Rows are points. To make a cloud, some directions were put in groups of two or more. Within a group, all points are equally far from the middle, so they leave a hole (a ring in 2 directions, a hollow ball in 3). The other directions are filled evenly. Then the cloud was stretched, turned, moved and blurred a little. How many holes are there, and how many directions does each take, smallest first?
(in the rows, 128 means zero)

Cloud (20 x 3):
[[163 165 144]
 [ 91 163 153]
 [140  85 154]
 [142 112  71]
 [117 171 157]
 [121 176  78]
 [144 135 182]
 [121 142 198]
 [120  74 156]
 [123 123  70]
 [137  83 167]
 [142 186 126]
 [166 111  70]
 [189 170 116]
 [ 76 152 156]
 [109  95 111]
 [133  81 168]
 [150 173 147]
 [132 146 187]
 [140 124 192]]
Holes: 1 (2)

Cloud, 32 rows:
[[114 149 160 128]
 [104 125 140 171]
 [ 47  90 125  91]
 [131 110  72  76]
 [155  99 104 118]
 [133 101 130 130]
 [106 152 152 165]
 [151 140 102 153]
 [134 161 118 155]
 [ 97 176 111 155]
 [177 161 117 159]
 [163 157 107 164]
 [145  99 124  98]
 [ 57  74 133 106]
 [120  99 159 183]
 [201 133 106 149]
 [122 163 132 114]
 [172 183  66 130]
 [ 89 142 102  59]
 [165 159 132 109]
 [158 211 149 117]
 [121  73 105 136]
 [142 129 106 175]
 [148 183  53 101]
 [133 145  85 107]
 [ 54 119 100 108]
 [174 117 119 144]
 [ 85  72 163 105]
 [149 134  52  75]
 [138 148 115  86]
 [ 77 107  31 103]
 [123 139 164 197]]
Holes: 0

Cloud (55 x 6):
[[147 151 133 171 123  93]
 [180 113 111  93 188 148]
 [137 101 158 137 177  92]
 [105 152 124 158 193 111]
 [221 142 149  87 131 135]
 [132 153  58 129 158 147]
 [101 155 157 109 176 141]
 [221 116 126  76 138 129]
 [137 129 109 171 100 109]
 [182 125 143 175 125 174]
 [177 123  91  57 161 127]
 [ 60 149 165 140 145 164]
 [159 157 170 171 115 117]
 [152  89 136  87  97 159]
 [184 128  86 157 138 129]
 [ 87 110 194 135 124 141]
 [ 66 155 145 127 165 139]
 [ 98 145 178  89 122 168]
 [142 171  74 136 137  91]
 [156 133 172 169 196 145]
 [189 146  74 138 140 129]
 [144 139 167 176 194 134]
 [100 195 129  87  97 112]
 [162  74 127 103 124 125]
 [197 101 187 107 143 150]
 [130 172 158  63 114 153]
 [137 170  67  69 111  95]
 [145 120 137 106 173  80]
 [224 130 127  98 114 135]
 [ 68 134 179 182 129 168]
 [125 165 127 137  78 195]
 [184 116 128 142 193 162]
 [ 94 181 153 156  94 185]
 [ 99  95 172 133 125 116]
 [176 160  76  50 115 128]
 [ 94  96 107 121 124 170]
 [164 176  62 105 123 144]
 [116 132 122 157 198 102]
 [ 98 185 136 157 166 145]
 [113 143 160  82 136 180]
 [186  96 189 109 129 159]
 [204 100 177 104 153 148]
 [157 174 147  59 127 147]
 [143 204 126 109 110 161]
 [154 161 118 150 129  83]
 [ 66 113 176 143 128 141]
 [142 145 174 200 137 135]
 [163 144 126 129 117  77]
 [148 157 156  88 157  95]
 [203 125  95 105 111 107]
 [140 164 110 167 148  92]
 [ 93  90 164 160 144 121]
 [ 82 177 145 122  65 127]
 [157 193 135  72 106 152]
 [147 127 107  83 163  79]]
Holes: 3 (2, 2, 2)
